Each row is a point. The window is the flat piece filled in between its corners: a triangle in 3 columns, a solid with four corners in 4, and so on. A path goes straight from each point to the next, and from the last back to the first. After which points does the path pass through the window?

Window (3 x 3):
[[  0  34  14]
 [-57 -53  -4]
 [ 42   8  20]]
Path:
(1): [-54 -42  34]
(2): [31  7 41]
(3): [ 48   8 -17]
(4): [ 1 29 -1]
(5): [-10  20  60]
(6): [12 38 56]
(7): [ 28  37 -14]
(8): [-11 -11 -47]
(9): [-27 -36  53]
(10): [55 41 45]
(11): [ 60  41 -27]
(12): [-37 -35 -33]
Through the window after points: 2, 4, 8, 12

Window (6 x 6):
[[ 11  51  18  17 -35  23]
 [-18 -42   2  -1  60 -23]
 [  6  33 -10 -23   1   7]
 [ 25 -23 -36  -9 -18   2]
 [ 31  20  38 -48 -29  19]
 [-24   4 -28  -2 -27   7]]
Path:
(1): [-2 35 21  0 -5 60]
(2): [11 28  5 -2 -8 27]
(3): [ 18  35  13  -9 -25 -36]
(4): [  8  23  -1 -18 -12 -36]
(5): [  2  16 -12 -20   8  48]
(6): [ 6 26 -2 -7 -8 47]
(7): [  8  34   5  -3 -23 -14]
(8): [  4  -6   8  -6  26 -21]
(9): [ 5 -6  0 -8 31 47]
(10): [  8   2 -14 -23  -1  45]
(11): [ 14  12  -2 -13 -28 -40]
(12): [  2  45  26   5 -20  -7]
Through the window after points: 4, 6, 10

Window (9 x 9):
[[ -5  29  18   5  21  27 -11 -50  13]
 [  9 -14 -24  13  26  21  -6  18  23]
 [ 43   9   9  21 -14 -36 -37  -8  -6]
 [ 35 -10  28  -1  23  28  -9   5  23]
 [-55  32   0 -21 -18  -1 -31  -6  -3]
 [ 19 -15  27  24  -6  15  30  -1  24]
 [ 33 -20  13 -38  -9 -44  34   9  14]
 [-30 -53  -6 -41  -4 -26   2   9  11]
 [-15 -26  13 -13   5 -60  11  32  -1]]
Path:
(1): [-15  -3   2 -23   4  13   4   4 -10]
(2): [ 16  -4  15   2   5   1   9   3 -12]
(3): [ 10   0  16   3   8 -15  -2   3  37]
(4): [ -2 -11  16  -5   6   2   4   5  43]
(5): [ 10 -19  -1 -22  22  17  21   5 -33]
(6): [ -7  -7   0  -7   5  13  13   6 -26]
(7): [-16 -19   6 -14   6 -18  -8   7  43]
(8): [-32   3  16 -16  -2  -9  -4   0  59]
Through the window after points: none

Window (11 x 11):
[[ 35   5 -30  22 -14  -6  38  -6  15  -5 -11]
 [  1 -39 -13   3  25  16  13 -17   8 -30   1]
 [-27 -11  23  -1   8 -34 -16 -18 -13 -38  14]
 [-19 -15 -15  18  -2 -19   7  20  21  10  -3]
 [ 31 -19  -7  35 -14  13  28   8   0   1  -1]
 [  3  10  -3  13  21  34 -24  -7  -7 -19  -1]
 [ 40  15   5 -11  33   2  33  39  27   2  -3]
 [  6   5  13  -9 -14  11 -33 -19  11  -6   5]
 [-60  32  22 -15 -15   8   7  22   4  40   0]
 [  0  -1  -6  17  11   1  22   0  -4  40  -4]
 [  6 -18 -13 -15  -3  -6 -16 -13 -33 -32   8]]
Path:
(1): [ 10   1   8   5  -3   0   7   7   2   6 -30]
(2): [ -7   3   4  -3   7  -2   1   0   4  -3 -25]
(3): [ -7  15 -15  -5  10   6   3  -1  10   7  35]
(4): [ 16  10 -13   4  17  10  19   6  14  -5  39]
(5): [ 19  -3   8  -1  10  -1   8  16   6  -5 -48]
(6): [  3 -11  -4  12   9  -5  22   9  -3  -3 -18]
(7): [  1  -7 -16  17  10   4  23   6   7   2  20]
(8): [  4   4 -12   6   7   5   4   6  10   0  24]
(9): [  0  -3  10   5   0   3   1   1   4  -3 -35]
(10): [  2  -8   8  14  -6  -4   9  -3  -1  -7 -22]
(11): [  2  -7 -11  10   1   2   7   6   5  -2  41]
(12): [ -7   1 -18   6  12  -2   9  -2   8  -3  44]
(13): [  0 -15  15   9   0 -10   2   4   2   1 -43]
(14): [ 17   1   8  -3  14   2  10  16  11  -2 -22]
(15): [20  7 -5  0 10  3 14 14 17  0 22]
(16): [ 13  12 -15  10   2   5  18  11  11   6  39]
Through the window after points: 4, 8, 10, 12, 14

Window (14 x 14):
[[ 35 -16  15   4   0 -37 -22 -16   8 -23  13 -11   3   6]
 [  2 -14  21 -10 -17  -1 -10 -17  18  14  13 -35  24  -6]
 [ -9  30  -9  19  22  21  13 -23  19   8 -21   7  -6 -10]
 [-12  -7  -9   1 -23 -24   6  -1   3  -8   1 -13  -5   2]
 [ 11 -23 -16   8 -22   1 -37  -4  20   6   9 -11  -1 -12]
 [ 24 -14 -19 -12  11 -16   2   7  13 -14  28 -13  21  -7]
 [-17  26   7  17  27  17   2  23  31  -1 -22 -19 -25 -12]
 [-11  29  14  23   0  19 -11  30  -9  60   2  15 -27   4]
 [  6 -32  15 -10 -16 -15   2 -17  44  -8  31   2   0 -12]
 [ 11 -20  -2   5   5 -34   1  -1  42  -8 -18  -2  33 -10]
 [-23   3  16  51   7  31 -11  29 -22  17   7  11  -8   6]
 [-11 -13  14  14  14  37  -5  25 -32  40 -20  10 -34   1]
 [-13 -26   2 -24   4 -32 -36 -18  20  -7  25  -5  18   0]
 [ -2  -3  24 -26 -38  24 -30  10   6   5   8  15   8   7]]
Path:
(1): [ -8   2  13  11  -5  -4  -4   8 -10   8  -4   4  -7 -39]
(2): [ -1 -11   1   6   3  10  -9  10   9  19  -5  -4 -10  21]
(3): [-2 -9  1  6  5  0 -4 -9 31  8 -1 -6  8 22]
(4): [ -5  -1   4   0   4  -9 -11  -2  11  -2   2  -4   5 -23]
(5): [-10   4  16   3   0  -1  -7   8  -1  -2   1  -1   4 -35]
(6): [ 7 -8  7 -4 -2  8  1  2 22 16  4 -6 -5 47]
(7): [-3 -1 -3 11  5  5 -7  6 17 16 -7 -9 -1 29]
(8): [ -2   3   6   7   1   0 -10  10   1   8  -5  -2   4 -19]
(9): [ -5   0  13   8  -5   5  -8   7  -1  15   5   4  -8 -14]
(10): [-5 -7  4 11 -3  6 -8 12 12 18  5  0 -9 19]
(11): [  1 -19   3   5   2   7 -11   8  16  14   9 -11  -8  31]
(12): [ -4  -7  19   3 -11  -4 -15  13  -6   6   3   0  -5 -32]
Through the window after points: 1, 3, 9

Window (14 x 14):
[[-17 -14  10 -44   8  13  33  29 -48  -3 -11   7  16 -22]
 [  1  21  -6 -16   3  14 -34   3  -3   4  35 -13  -2  10]
 [-10  19  26  32  32 -12  -8   3 -29  -7  -1  15  33  -6]
 [ 23  20  -6  14  -3  28   4 -41 -18 -34   2 -21  -1  -8]
 [  6  35  22  27   2   8  22 -33 -19   5  -4  43 -31 -18]
 [ 53  -2 -17   9   7 -41   9  -9   7   2 -14  17  24  13]
 [-19  15  -1 -12 -20 -11  41 -13   4 -22  14 -29   1  19]
 [-10  12  45   8   4  31 -15  15  -3  16 -36   5  27 -11]
 [ 16 -37  21 -18   1  -3   2 -26  11 -11  22 -25  26  21]
 [ 10   3 -26 -12  13 -16 -21 -11 -30  36 -19   5   8   1]
 [ 26  -9 -19   8  35  -4  13  -5   3  21   3  38  59  20]
 [ -1 -34  28  32   0  32  32  -3   2  -5  -4  13 -20 -10]
 [  6  -8 -38 -24  17  -9   5 -18 -20 -35 -22  29  23  -5]
 [  0  38  16 -16  60  27  31 -15 -19 -21   8 -16 -16  22]]
Path:
(1): [  1   1   0   2  20   3  16 -16   2   3   3   8   7 -15]
(2): [  0   2 -10 -10  22  -9  15  -8   6   3   4  -8  15 -24]
(3): [  0  -3  11 -14  11   5   9   3 -31  -7 -10  25   8  25]
(4): [  4  25  16  -1  12  18  16  -6 -25 -16   4  13  -8  26]
(5): [  3  18   9   3  34   6  21 -24  -7  -2  -1   1  -5 -13]
(6): [ -3  -2  12  -5  23  11   9  -4  15  10  -6 -10  24 -39]
(7): [  4   1  17  -3   1  10   3   5 -23  -3 -18  14  14  11]
(8): [  9   2  18  14   5   6   4   1 -24  -3   1  14   3  36]
(9): [  9   9  -2  -4  17  -2  17 -17  13  11   1 -10  13 -31]
(10): [  1   1   8  -3  21   5  22 -16  -1  -8   1  -4  11 -19]
(11): [ 14 -12  15  -5   7  12  12 -10 -34 -15 -17  15   6  40]
(12): [  0  -4  18  11   1   9   2  -1 -30  -5  -7  11  15  22]
(13): [  0  24  17  -1  30   8  17  -1   7  16   3  -7   8 -41]
(14): [  1  -1  12  12  18   2  20 -14  11   1   7  -2  -4 -31]
(15): [  2  -8  11   9 -11  19  17  -6 -23  -6  -9  15  -5  26]
(16): [ 20  10  21   4  -3  10   7   1 -41  -2 -10  28  21  36]
Through the window after points: 4, 6, 14, 16

Window (14 x 14):
[[-15   3   0 -26 -16  -5   7  19  -2   0   1  18   5   6]
 [  2  -2  12   2  -1 -20  18  -4   1   4  13 -15   2  11]
 [ -5   3  -2  -9  14  -2   3 -13  -5  -9   4 -12 -15  -1]
 [ 10 -11  -4  -8   3  -9   0  12 -13  -3   7  23   6   2]
 [-16 -17  -4  -9  -9  -4  -7   7   0  17  -7  20  -4  15]
 [ -1   9   3 -22  -9 -15  -4 -27  -7   2 -10   1  14  18]
 [  6  -4   8 -21 -11 -16   3   9 -12  -7 -10   8 -17  13]
 [ -8   2  16 -11  -6 -18 -21  -4  18   7  23 -16 -14  -4]
 [  3  15  -3  -7   4 -16 -10   3   7  23   2 -16  -5   0]
 [ 13   5  17 -23  49 -22  -2  12  44   3  -7 -20  12  -1]
 [ 15   3  -7   1 -11   1   8 -11  14 -15  15  -1 -11  19]
 [ -2  -6 -10  60  -2  16 -14  15  -9 -30   1  -1   2   7]
 [  5  14  25 -15  -1  -2   8 -12  -8  15   5   3  -5  13]
 [ -6   5  -2  12  -9 -15   6   0  -1  -9   0  24  -8   4]]
Path:
(1): [ 5 -4  3 -6 -9 -6  8  0  0  6 -9  3  0  0]
(2): [ 14  -1  19 -16   9  -4   4  -7  28  11 -10 -15   0 -20]
(3): [ -6   7  -2 -11  18 -23  -8   8   2  -8   9  -2   0  25]
(4): [ -4   9   1   3   1 -17   0   1  -3  -7   4  13  -8  16]
(5): [  0  -6   2   2 -12  -6   7   0   6  -2  -5  14  -4 -11]
(6): [  2  -2   5 -15  -7  -8   0 -19  -1   6 -10  -2  10   5]
(7): [ -8  21  -6 -10   4 -23  -9   6  -3  -3  11   7  -8  31]
(8): [ -8   6   7  -5   7 -14  -7   0  -1 -10   9   3  -6  18]
(9): [ 9 -9  7 -6 -7 -7 12  1 10 -2 -4  2  0 -3]
(10): [  8  -3  14  -9 -14 -10   6  -5   5   5  -7   2  -9 -10]
(11): [-13  10  -5 -18  14 -18  -6   8   2   2  17   4  -1  27]
(12): [-11   6  -4  -9   9 -18 -13  -2  -1  -2  24   7 -13  26]
(13): [  7   0   5  -2  -4  -2   3   0   9  -3 -12  -1   0  -6]
(14): [  9  -2  13  -8  -1  -6   3   4  10   4   1  -5  -3 -11]
(15): [-10   6   2  -4  14 -13  -3  11   7  -1  15   1  -9  21]
(16): [ -5   7  -2  -5   6 -14  -3  -2  -1  -3  12   5  -2  25]
Through the window after points: 2, 4, 6

Window (14 x 14):
[[ 33 -26 -53 -19  13  -6 -30  30 -15  11  -1  -1  -1 -19]
 [-32  38   3  25  -5   7 -22   5  30  25 -27  14  36 -12]
 [ 53 -32 -10 -34  33 -23  40  -9   2   2  15 -27   2  12]
 [ 10 -12 -31   5  32 -37  22 -24 -23 -28  18  -5 -21  37]
 [-23   7  -3   6 -32 -18 -17 -32  32  27 -43  28 -16 -19]
 [-37  19  20  11 -37  -1 -10 -15  -8  43   6  56  16 -23]
 [-11 -38 -55 -30  23 -37  40  11   9  15  21 -12  -9  27]
 [-28   8  19   0 -22  15  -6  14 -13  31 -36   2 -17  10]
 [ 18 -33 -31  19  -6   8 -24  -3   4  42  25 -44  -8   0]
 [ 15 -36  -6 -29 -12 -52  -3   4   4 -22  17 -27  11  45]
 [-28   5  19  50 -50   3  16  19  29   3 -12  32 -14 -22]
 [ -7 -28 -41 -51  10 -13  30 -28 -16 -42  19 -34   9   1]
 [-26 -20  24   6  -2  28 -33  -2  37  11  -4  33  -9   8]
 [-30 -36  11  40 -15   2 -12  -5   0  29 -42  25  25 -14]]
Path:
(1): [ 16 -25 -10  -5 -13  -2  -1 -16  21  17 -12  35  14  29]
(2): [  2  -9  -6  20 -27   3   9  -5  11  18  -9   8  -1  25]
(3): [-26 -12   2   4   0 -12  -5  -7   4  11   0  -3  -1 -10]
(4): [ -4 -11   8 -13  16 -33 -12  -1   1  14  -6  -9  -6 -21]
(5): [ 22 -18 -31   4 -29  28  30 -15   3  24  18  16  14  30]
(6): [ 15   0 -46   8  -7  28 -10 -19   0   5   6  21  19  23]
(7): [-24 -18  12   3   8 -24   0   4  15   9  -1  -5 -15   0]
(8): [-21 -17  32   2   7 -26 -24  23   5  19   3 -26   7 -37]
(9): [ -3   1 -20  -2 -15  -3   1 -11   4  17  -6  26   6   6]
(10): [ 16 -16 -27  -9 -31  -6  -5   8   9  -3   2  38  18  27]
(11): [-29  -1  12   1   8  -6  -7  -2   0  20 -12  11  -6 -22]
(12): [-60  -4  24   5   4 -10 -25  17  -7  -9  20 -29 -21 -27]
Through the window after points: 4, 6, 8, 12

Window (14 x 14):
[[  9   7 -27 -29  25   9 -46   1   3   8 -24  18 -20   8]
 [ -9  -5  20 -19   1  -6  21   2  -2   4 -11 -36  -6  -9]
 [  3 -19 -27   1   9   5 -11 -26   2   4  24  34  -5   9]
 [  7   2  11 -22  17  10  11  -8 -17 -13 -60 -18  12 -14]
 [-18  26   5 -11 -19  32 -28  11 -12  -2 -23   4   8  -6]
 [ 10 -16   5 -15  40   3  -5  28 -25  -1 -19  -3   8  21]
 [ 14 -33  -8  -6  -6 -16  -2   4  39  10 -30  -1 -10  -7]
 [ 15   5  27  -1  11   1  17  -4   9 -21  12   4  14  36]
 [ 15  29 -36  28  30  13 -16   4  -5  -1  14   1   9  12]
 [ 39  31 -22  24  18  20  18   6 -19  17 -22  -5 -34 -18]
 [ -3  22   8   6   5  42  27   5   2 -43  27  -2 -12   5]
 [ -3  -6  28  20  23  -1 -36  -7 -21 -10 -12   0  -4  -6]
 [ 41  -4  20   3  14 -16   3  33  27   1  40  -9  14 -13]
 [ 18  -5  32  -1 -21 -37 -10  14   0 -46 -14  -5  13   1]]
Path:
(1): [ 33  -7   1   6 -10  14 -29 -11   7 -10 -11 -30   6 -21]
(2): [-3 12 11 -4 12 -7 22 12  3  1  2  4 -8  1]
(3): [-2 10  7 -4 17 -4  6  6  7 -3  3 -1 -3 -4]
(4): [ 47 -11 -19  -9  -4  16 -13  11   1  -5 -12  -3   1   8]
(5): [ 22 -12  -5   2  -8  14  -7 -25 -10 -28 -11 -25  -1  17]
(6): [  3   0   9  -7  12 -14  -3  11   2  -3  -6  21   6 -10]
(7): [-22  29  15 -14  13   7  -6  10   4  -4   3  26   7  -2]
(8): [ 10   5   0   3 -12  28 -11   6 -11 -15 -15 -17  -2   0]
(9): [ 29 -10   1   0  -5  26 -31   3 -18  -9   4  -8   7  30]
(10): [-6 14 -1 -7 36 -1  7  7 -6 -6 -9  7 -5 -6]
(11): [ -2  27  -9  12  24   8   8   9 -12   3 -10  18 -15 -11]
(12): [ 37 -20   5 -10   6  21   1   5  -4 -15  -1 -26   1  19]
Through the window after points: 5, 7, 11

Window (14 x 14):
[[  5  29   0 -27  17 -18  22  26 -15 -11  -9 -10  12  16]
 [-14 -11   1  -2  23  16   2 -15  29  26  30  -9   0  -7]
 [  3 -41   5  20 -42  27   6   1 -31 -60  58   0 -35   8]
 [-10  24  -2 -42 -17  -9  36  10  18  10 -57  27   0  -7]
 [-25  33  15   7 -38  -3  26   2 -16  19 -36  21  25   7]
 [  1 -46  -1  -3 -41  57  31  11 -16 -27  -6   8  17  47]
 [ 26  -4   9   2  26 -45 -15 -10  29  29   8 -12 -43  18]
 [-25  42  16 -20 -27 -15  17 -18  -6 -34 -38 -21   0  19]
 [ 17  47  -1  15 -24   8  37 -21   0 -29 -17  13   9  16]
 [-14 -27  12  23  -4   7  25  28  20 -51  34   5  17  29]
 [-11 -16  -1  10  21 -20  49 -19   3  32   5   0 -42   9]
 [-18  -9 -11  23   0  17  42  32  22  53 -22 -23 -42 -14]
 [-21 -33   2  31  19  40  -7  10  -9 -43  13  15   0  14]
 [ -8 -47 -32  10  34 -16  12  11  30  37 -16 -17  22 -23]]
Path:
(1): [-22   3 -22   1   1  -7  16  20   9 -10  -3  -7   6   8]
(2): [ 13  11  19 -16  15  -1  21   8 -11  -6   0  -3   5  15]
(3): [ 15  -6  52  -8 -23   0  59  17  -7  11 -11 -28 -29  -6]
(4): [-12   9 -20  -7  -2   5   6  -4   5  -7 -14  13   4  13]
(5): [-31   4 -38  21 -11  17  18  -8   9  -3  -4  13 -42  57]
(6): [  3 -13  22  -4   0  -8  23   4  11   4 -14  -9  15 -24]
(7): [  0  -5  28   2  11  -2  16   0 -22  -4 -17  -5   2 -24]
(8): [-13   4 -24 -12  -3  -4  13  -1  28 -11  15   1  15  41]
Through the window after points: 1
